Each row is a point. To make a cloud, some directions were put in groups of two or more. Within a group, all points are equally far from the middle, so they leave a hole (a ring in 2 directions, a hollow ball in 3). The other directions are filled evenly. Then the cloud was stretched, turned, moved and blurred a little. How many holes are there, and how many directions does each take, smallest first?

Cloud (20 x 3):
[-16 34 39]
[5 6 -77]
[-48 -39 10]
[65 -29 42]
[64 -41 20]
[-53 10 -73]
[33 20 -52]
[-23 0 -1]
[-24 -24 -68]
[18 -60 21]
[17 -12 -51]
[14 21 -2]
[13 -45 -41]
[15 20 22]
[5 51 -66]
[9 47 -36]
[-34 23 -82]
[22 -59 -72]
[27 44 -50]
[-36 22 -59]
Holes: 0

Cloud (22 x 3):
[-30 -28 42]
[13 -52 25]
[-14 -20 -25]
[-43 28 -25]
[42 12 33]
[53 27 -65]
[-78 -37 -24]
[-9 -34 -52]
[28 4 -6]
[-32 31 -26]
[-48 -22 5]
[-50 -38 16]
[46 21 5]
[19 -13 84]
[-24 31 -40]
[-38 8 -103]
[53 4 62]
[-68 -70 1]
[-21 -19 -12]
[-64 -23 -86]
[-26 -27 48]
[32 33 19]
Holes: 0

Cloud (28 x 4):
[43 38 13 38]
[35 32 -50 17]
[-46 37 31 -49]
[-22 14 -33 -68]
[27 -67 11 -51]
[-26 -20 -46 12]
[33 42 32 -64]
[-29 -3 -25 -67]
[24 53 47 -31]
[78 -29 -11 -47]
[-7 17 -58 -44]
[30 33 -51 19]
[72 -11 6 -67]
[57 19 -46 9]
[-32 -26 -5 -66]
[-42 -18 27 -64]
[-7 20 -52 -56]
[-25 -27 76 6]
[46 32 -23 35]
[72 -25 10 -64]
[-58 17 45 8]
[53 10 63 -42]
[76 -7 -27 20]
[-4 -59 -24 -25]
[-37 45 27 -53]
[-54 0 55 1]
[-4 19 -64 -13]
[9 48 -21 36]
Holes: 2 (2, 2)

Cloud (49 x 6):
[-62 7 -58 -28 57 18]
[14 -4 -47 2 33 -14]
[24 -3 43 19 56 -30]
[-16 40 -21 -15 -33 63]
[23 25 59 -22 57 -39]
[-60 -1 13 11 76 -25]
[-30 -28 0 -10 31 -37]
[30 -19 4 37 -73 -16]
[28 -72 -31 -66 -14 68]
[54 17 37 52 5 6]
[14 -24 20 20 21 -63]
[-58 -9 44 2 52 19]
[-32 -45 43 -93 35 -2]
[77 -40 -20 -14 16 10]
[13 -13 -50 49 -24 54]
[-15 69 58 -29 -23 -63]
[7 26 16 16 35 83]
[-61 -31 32 -27 -55 -29]
[-84 19 8 8 -13 -6]
[73 -70 -20 17 -2 36]
[-6 -4 -27 -1 -22 4]
[0 -40 -29 48 71 3]
[28 -26 16 44 59 32]
[48 -41 5 34 31 13]
[59 7 -2 11 0 33]
[29 -52 55 -76 -11 -37]
[-40 -62 92 -41 34 8]
[-11 -80 36 -75 20 10]
[-18 -53 75 -97 27 -2]
[21 -50 0 26 -62 55]
[72 -59 3 19 -25 -4]
[4 43 -65 -1 -6 -57]
[56 13 -10 33 53 48]
[-21 -68 -5 21 -50 34]
[-7 -72 -10 16 -65 29]
[50 56 48 -49 -7 -40]
[-48 -32 40 36 62 58]
[-2 -52 13 -83 -2 -52]
[2 58 -37 -18 -5 24]
[6 -21 -44 -34 -64 21]
[-16 28 19 -33 13 -32]
[-8 10 -21 3 -10 31]
[-38 -16 6 -57 46 21]
[-27 -62 1 35 -28 32]
[14 -9 -16 -43 49 -76]
[-41 28 7 17 47 -54]
[27 -77 48 -14 -11 58]
[51 -46 79 29 -46 48]
[20 34 71 -55 -49 31]
Holes: 0

Cloud (49 x 6):
[-76 -54 6 35 29 -30]
[-24 -24 -17 101 -4 67]
[-14 -78 14 -3 -22 43]
[13 63 -22 10 -30 -15]
[-8 26 -69 9 51 -3]
[22 -20 25 42 46 22]
[-60 17 -3 32 59 -7]
[46 -38 -11 16 -48 -29]
[-71 -15 -65 63 -36 -11]
[-24 -13 -25 -52 25 0]
[26 -12 34 -24 52 -27]
[41 -11 70 -31 5 -21]
[2 -42 25 -53 -36 -18]
[0 67 -9 5 40 -25]
[-32 -27 63 60 -59 -37]
[-86 -36 -52 67 7 -51]
[-3 -47 92 36 -9 23]
[-31 59 11 18 5 -17]
[20 75 64 -12 -31 -49]
[-1 28 -30 24 -63 -1]
[33 -34 70 -20 -46 -56]
[13 33 78 14 -7 24]
[16 -22 -44 -18 18 57]
[17 4 -8 86 -7 -61]
[30 31 -24 55 -66 -47]
[6 6 -65 -13 76 47]
[-27 -26 29 -39 -27 10]
[-69 51 32 55 26 -18]
[-73 -41 -6 44 8 1]
[28 -61 0 2 -53 29]
[46 24 -10 43 -23 22]
[-2 -10 -57 -20 -67 69]
[-56 -86 34 9 32 51]
[55 -16 -32 38 0 -64]
[-45 29 58 55 -17 -30]
[56 65 -22 24 23 -5]
[-71 -102 14 31 -8 42]
[40 -9 -25 1 -61 79]
[25 -24 -4 76 0 -45]
[-31 -62 7 -9 1 -46]
[-67 -45 37 -22 15 -21]
[37 30 31 -26 50 -7]
[-5 23 17 81 5 -24]
[4 -30 64 69 -3 21]
[-41 2 75 16 -38 34]
[2 -51 -9 -19 9 54]
[-31 0 42 -7 -60 -2]
[-48 -15 4 -35 8 -52]
[-63 -37 47 7 41 -33]
Holes: 0

Cloud (88 x 8):
[-67 -37 -64 0 -41 36 -25 -20]
[10 -11 18 49 -29 66 59 52]
[44 42 -37 31 -18 29 -46 -46]
[11 7 -11 -33 -39 51 -63 22]
[37 -35 -19 -4 -48 -21 67 4]
[-76 -21 50 -1 -36 -39 12 -6]
[12 -23 -80 30 42 1 -24 25]
[65 3 -78 -8 49 -20 -29 -36]
[-75 -42 -15 -31 -9 11 59 -19]
[19 63 -23 -44 17 -69 -17 28]
[-6 -54 -73 -53 -32 -23 1 30]
[-51 -33 -62 -3 4 59 29 7]
[-53 -6 12 81 -56 -2 4 20]
[-16 23 -76 42 -6 35 29 67]
[51 32 -69 -10 -19 20 25 -2]
[-35 -2 -76 62 -4 18 -32 -8]
[-24 58 -20 40 25 -85 47 34]
[6 -22 32 -38 -41 21 27 -59]
[30 2 14 82 0 -3 5 62]
[-58 -20 -18 67 -71 -28 -17 -41]
[-49 50 18 5 65 30 -25 23]
[5 -47 19 54 -58 5 -12 8]
[26 -36 -43 -76 -12 -48 -56 -28]
[-18 23 -58 93 -7 8 10 33]
[12 -24 -41 -13 16 85 21 31]
[-28 14 -28 106 8 -9 22 -19]
[-25 2 -86 45 -2 -58 54 -25]
[6 -27 -90 25 -59 25 9 -6]
[-11 -57 -3 -30 -22 22 86 53]
[-75 -12 -14 -15 0 -49 -68 30]
[50 2 -25 7 -13 -2 65 -65]
[-19 -76 -88 -31 9 26 40 -16]
[42 -21 -21 80 26 -13 32 21]
[-30 44 49 31 15 51 26 -24]
[32 18 18 54 -6 15 -19 -85]
[-63 10 19 -58 33 -50 -27 23]
[25 73 8 2 4 23 -73 39]
[-44 33 -20 -77 8 -30 4 8]
[-24 -51 3 -8 11 -34 82 74]
[20 -4 -20 -28 -62 -27 -63 29]
[-40 -1 -47 35 -70 19 -22 50]
[-35 10 17 29 43 -76 49 6]
[22 -3 -33 -6 -48 -62 23 82]
[42 65 -23 48 35 -19 32 -42]
[-55 33 -8 14 -37 -96 -12 33]
[32 40 43 6 59 -40 39 11]
[51 -5 28 49 10 -13 -26 -33]
[38 -7 -1 54 19 45 74 45]
[-85 3 -19 -50 -21 21 21 23]
[44 2 -9 -3 30 -16 70 -65]
[-2 -62 -78 -32 -12 -64 -25 19]
[35 44 1 17 -42 27 47 -16]
[5 -21 -96 37 35 5 -6 14]
[-41 14 -55 14 -67 6 31 78]
[-11 43 33 -53 -18 59 -54 25]
[58 28 -56 18 41 -2 -20 43]
[-53 11 54 50 19 -53 -5 17]
[-57 7 39 -43 -22 15 42 -19]
[56 59 -23 3 16 -46 50 21]
[-53 -57 -1 5 6 -73 52 -8]
[-36 -21 -47 22 -84 -35 20 40]
[-24 64 13 1 -54 -27 44 4]
[-65 29 6 20 -64 -62 35 54]
[41 -19 -12 -8 -31 8 61 -63]
[-23 25 14 -43 36 21 74 -16]
[-40 2 14 71 38 30 59 48]
[-74 -3 -16 -11 -32 -43 -54 72]
[48 0 10 -16 59 30 71 28]
[-21 -49 -32 3 20 62 73 32]
[10 71 11 64 8 16 20 -39]
[7 -37 22 42 34 38 11 48]
[11 -48 12 -35 -36 59 48 2]
[-8 -48 13 -6 -33 -38 71 75]
[33 18 -61 -38 -27 41 -7 -28]
[-17 -16 -58 40 -13 38 -47 28]
[-10 39 12 36 22 27 64 -50]
[-28 76 25 -11 -62 -47 -10 31]
[17 1 40 -57 38 -8 -37 70]
[-5 -34 -26 -13 -36 -1 -81 39]
[-62 13 -15 -75 -18 -12 -11 -17]
[-23 17 53 -73 -18 20 36 9]
[-38 10 -4 62 -46 -47 -38 81]
[-17 -36 -9 64 -57 -48 -33 25]
[2 -73 1 -63 -8 -18 -47 14]
[41 2 -69 6 -43 40 -15 -32]
[-56 49 50 60 -39 -30 -16 24]
[-7 27 43 -15 51 37 -48 -20]
[18 26 -33 19 16 -45 61 -79]
Holes: 3 (2, 2, 3)

Cloud (99 x 9):
[-46 -51 -26 40 -51 -18 55 -32 26]
[32 2 -22 4 31 71 -10 3 43]
[-63 20 36 -17 -24 28 30 -56 -11]
[24 -45 14 -28 8 -62 -26 -41 -76]
[-36 18 48 4 46 -4 -53 12 23]
[36 -71 -48 23 1 15 19 -40 -31]
[29 -50 -17 28 -55 37 -22 -52 -15]
[-53 54 -21 12 15 2 38 -17 4]
[25 -37 17 10 36 -51 27 67 23]
[-52 -33 11 -50 -71 12 30 -25 6]
[-16 -25 -10 61 47 18 19 34 -21]
[-59 -27 51 -28 -29 23 35 -29 8]
[-27 -35 -16 -13 -30 0 -43 -47 65]
[69 -26 10 -22 -30 61 25 22 0]
[-85 10 22 44 -3 12 66 0 -53]
[-1 -12 36 1 -2 40 13 -10 46]
[14 9 -84 -13 -100 2 74 -34 -12]
[20 26 56 -36 29 17 -12 1 62]
[36 -13 24 -7 -12 23 -17 86 109]
[-68 45 -40 -7 -51 -73 -26 -11 -41]
[38 -50 56 15 -48 -57 -72 -3 36]
[-33 -26 -12 47 -28 45 -4 50 -14]
[-105 30 -6 -84 -76 -2 -19 9 58]
[73 27 -75 28 34 -27 4 24 -11]
[-46 -65 -76 20 12 -54 22 56 29]
[-21 41 1 38 21 -41 39 -56 -87]
[-2 12 38 -41 -64 -47 67 24 -30]
[-11 -25 -11 -75 19 -36 -3 43 5]
[2 29 13 -7 -20 -39 31 -24 61]
[-38 21 13 -42 -50 -25 67 -50 29]
[5 -12 -71 -14 29 -44 30 -21 -50]
[-5 14 -15 -34 -61 -67 16 3 -25]
[54 -34 -6 -61 17 -79 37 48 51]
[-67 7 30 60 -13 -54 -5 -17 -10]
[-21 -91 -36 -52 -68 -20 -35 29 -2]
[41 -39 19 74 28 22 -23 62 26]
[-61 33 -21 -70 -95 15 -11 0 -47]
[26 -70 -21 -24 -66 -21 -31 -16 45]
[42 -27 5 -29 -57 44 -42 -2 -20]
[-18 52 23 -19 35 24 77 13 37]
[-19 -39 35 -1 -77 -11 14 5 -56]
[10 -18 -53 31 20 -6 -30 -22 85]
[-7 54 -1 28 -54 19 -9 58 42]
[-7 -24 -38 7 13 35 -22 -65 -43]
[-25 7 23 -51 31 -25 4 33 35]
[27 -65 37 -26 -26 -56 -53 -33 17]
[-62 -5 19 -35 -29 -100 -19 -19 21]
[-68 68 -31 9 5 50 11 46 -68]
[13 36 -46 27 -22 -53 88 -6 6]
[32 69 -69 30 0 73 -16 29 60]
[-77 -37 27 35 -17 53 57 -38 -52]
[-19 -32 -13 45 11 19 59 66 21]
[12 -31 10 -62 20 -84 27 66 67]
[-23 -29 57 33 4 51 -51 -31 3]
[21 -19 -20 27 57 -87 19 -5 37]
[13 9 0 50 -49 -41 4 -10 77]
[12 6 -50 -14 12 -7 1 -7 5]
[32 -23 -32 -44 -41 30 -47 38 47]
[-30 -32 -76 -26 -19 45 37 72 -4]
[49 -58 -9 -8 -7 -51 14 -1 74]
[33 9 -89 60 -49 0 4 -5 -20]
[-7 39 60 -73 -9 18 13 -37 15]
[14 -48 67 -5 -22 62 -23 31 16]
[-46 -28 28 -46 -87 -3 4 -2 -62]
[-93 54 5 -72 -42 16 17 48 60]
[1 0 -51 -7 -38 -78 5 -40 38]
[1 -54 6 48 -37 -31 -4 8 -30]
[-56 71 -34 -26 12 29 2 26 -14]
[-29 -10 88 -20 -32 27 31 60 19]
[-27 42 -14 19 35 5 35 0 -30]
[-14 -58 -25 26 1 93 43 40 45]
[-24 -52 43 -53 -21 -52 55 -7 -4]
[-23 18 -72 -24 -105 -30 10 -7 -11]
[10 52 1 -32 -3 -76 -23 100 8]
[24 2 55 25 45 31 -53 -3 29]
[7 54 -33 -23 -11 -76 -13 -60 3]
[-33 -8 -4 47 59 23 -25 38 76]
[-43 -69 -89 4 -10 -43 -19 43 28]
[-13 -23 -27 -6 50 12 27 53 -32]
[31 -56 -47 33 74 -28 21 29 8]
[37 -37 29 -35 25 -38 -66 -16 65]
[71 53 25 -9 -4 17 -13 -22 12]
[-57 -31 -72 -36 -56 -25 100 -10 -55]
[-40 -56 -47 -31 -56 -18 -36 55 -4]
[50 -9 -8 -15 -110 -8 -7 31 -6]
[14 -27 36 -12 -42 -67 24 46 52]
[49 75 -18 33 -17 4 -48 -61 23]
[-54 45 -21 -16 54 11 27 -24 36]
[2 -68 -28 27 -77 -13 -25 -10 -18]
[5 -29 -67 -17 63 -63 21 -30 -21]
[-26 29 -21 32 -46 10 64 -9 40]
[-43 15 35 18 -20 35 35 78 20]
[-7 15 -41 -44 -39 -34 95 77 30]
[-67 61 42 -11 22 7 60 -5 5]
[19 11 40 10 45 41 7 -37 -16]
[19 29 29 -19 -68 -43 -31 0 58]
[10 9 19 41 37 -23 -19 76 13]
[19 -52 61 -24 -45 15 39 33 43]
[21 -86 -40 -29 -56 -25 -22 -6 46]
Holes: 0

Cloud (92 x 9):
[-26 -13 -54 1 -20 11 65 -10 11]
[-40 31 -33 -17 3 32 -34 -44 12]
[25 18 37 24 -19 25 67 -13 18]
[28 24 81 23 -66 12 -11 17 9]
[39 72 51 -32 -45 19 -39 29 -26]
[40 -22 -40 44 30 -11 -3 -48 7]
[5 27 106 4 -6 6 -29 33 13]
[6 -25 28 -25 -101 -43 -10 29 57]
[29 29 -4 -75 -60 -63 18 3 5]
[89 -43 26 -48 -57 -40 -9 22 35]
[32 26 12 33 59 -38 -28 32 21]
[-36 48 -4 60 9 -9 23 -2 24]
[35 21 23 -1 0 -32 -73 11 49]
[29 -69 21 -21 -65 -65 -14 -12 38]
[-32 -72 -18 -47 -73 -22 14 2 6]
[83 37 25 1 6 -35 19 61 70]
[25 -34 30 36 -47 -23 6 29 -10]
[-65 16 -5 -22 -41 -4 -26 -7 -57]
[-47 -41 -38 -12 -11 17 3 -66 29]
[75 -47 29 -10 -69 -16 -7 19 21]
[-67 39 -30 16 -26 20 -10 -53 -37]
[44 65 -3 -36 -61 5 13 -7 32]
[-19 -26 51 -72 -104 7 22 18 33]
[-44 -65 20 -47 -81 -28 16 -41 9]
[-44 -6 -32 -4 -30 7 72 -12 33]
[28 10 74 -47 0 -14 47 -17 17]
[38 -12 -26 -4 9 -88 -6 -20 72]
[15 -10 -1 48 14 45 32 -53 -3]
[23 51 12 -2 -10 -83 -23 -23 11]
[-6 -19 41 -63 -86 -18 -15 21 68]
[-2 68 18 -17 -105 -26 -38 9 11]
[40 7 57 -25 -66 7 19 71 16]
[35 -51 18 -4 -29 -53 28 -40 -8]
[32 55 -11 -29 -54 32 0 -27 18]
[22 12 1 2 -13 -20 -6 23 -67]
[-6 -28 -63 -23 18 -24 46 -8 8]
[-16 8 80 -2 -51 -31 2 35 31]
[35 -35 -36 28 44 -47 -15 -32 19]
[9 -60 41 2 -11 -12 15 -25 -28]
[-46 41 24 -9 -58 63 43 -11 -18]
[-62 -8 8 23 5 14 -8 13 15]
[83 -35 5 -35 -53 -20 -31 16 11]
[23 13 7 7 1 -73 36 -22 75]
[40 16 47 -6 -17 -41 56 8 10]
[3 -66 42 -45 0 16 6 -32 -36]
[-17 -42 65 -44 -74 -38 15 -34 45]
[57 -24 34 -36 -32 -55 41 -19 11]
[2 -17 72 11 30 -6 -8 31 3]
[15 -6 -24 -20 -25 -14 74 26 53]
[21 23 27 -47 -39 32 -41 -23 -44]
[26 10 18 -66 -121 -18 9 18 16]
[38 43 16 0 63 14 -18 -44 7]
[13 31 23 -57 -24 20 29 4 78]
[47 -9 102 -22 -64 26 3 15 31]
[-24 -57 -32 -44 -12 30 19 -40 24]
[49 25 -35 20 -26 20 2 -42 -23]
[-21 37 -21 -22 -80 -26 -63 4 -40]
[49 21 65 -14 -39 11 -40 -48 8]
[-16 0 -18 -36 -33 -4 -6 -9 -68]
[-8 -40 -3 -64 -57 20 -32 -13 -21]
[50 17 12 2 -48 -48 -57 30 67]
[-1 -47 23 2 37 51 23 -1 0]
[70 49 68 6 -62 -34 -36 56 21]
[19 52 57 -11 -58 -66 -13 14 36]
[11 -32 50 11 54 -21 29 10 55]
[-8 55 -55 -29 -27 -38 -10 -16 -48]
[-11 -17 -19 -67 11 -46 18 8 50]
[-40 40 -65 -8 8 -33 -2 -36 -16]
[4 53 27 -50 -105 4 -39 44 1]
[1 73 25 -60 -45 -4 -31 12 -24]
[17 36 30 -40 -15 29 -53 44 -21]
[8 9 21 41 -43 27 -3 -68 10]
[-39 42 11 -59 -33 -18 -36 -29 -25]
[24 21 65 -21 -73 -23 -57 -8 29]
[-36 52 -30 13 -58 8 56 12 -12]
[45 22 63 3 45 -16 13 18 79]
[-47 -13 -44 -27 -50 -34 33 -30 -45]
[24 41 74 -16 -59 -48 -41 33 36]
[-4 1 51 -81 -25 -12 15 53 55]
[-2 15 -29 -47 -38 -27 -52 33 -39]
[19 59 37 11 -39 -28 6 -20 67]
[46 -1 -40 -9 -46 -3 23 -47 -18]
[29 -22 -17 26 16 -2 71 -20 16]
[-20 -58 36 -59 -9 -38 3 -21 83]
[-25 0 25 -25 -93 13 -5 49 33]
[21 30 40 -14 -45 -97 3 15 29]
[41 -22 37 -45 7 -54 7 28 -12]
[61 -41 -20 -4 40 -51 -19 2 8]
[-11 37 30 -39 23 20 21 45 42]
[35 -50 39 -1 -25 13 -49 -25 -3]
[-8 42 52 -45 -18 38 -39 46 -26]
[-12 -18 25 49 7 46 -23 -19 28]
Holes: 3 (2, 2, 4)
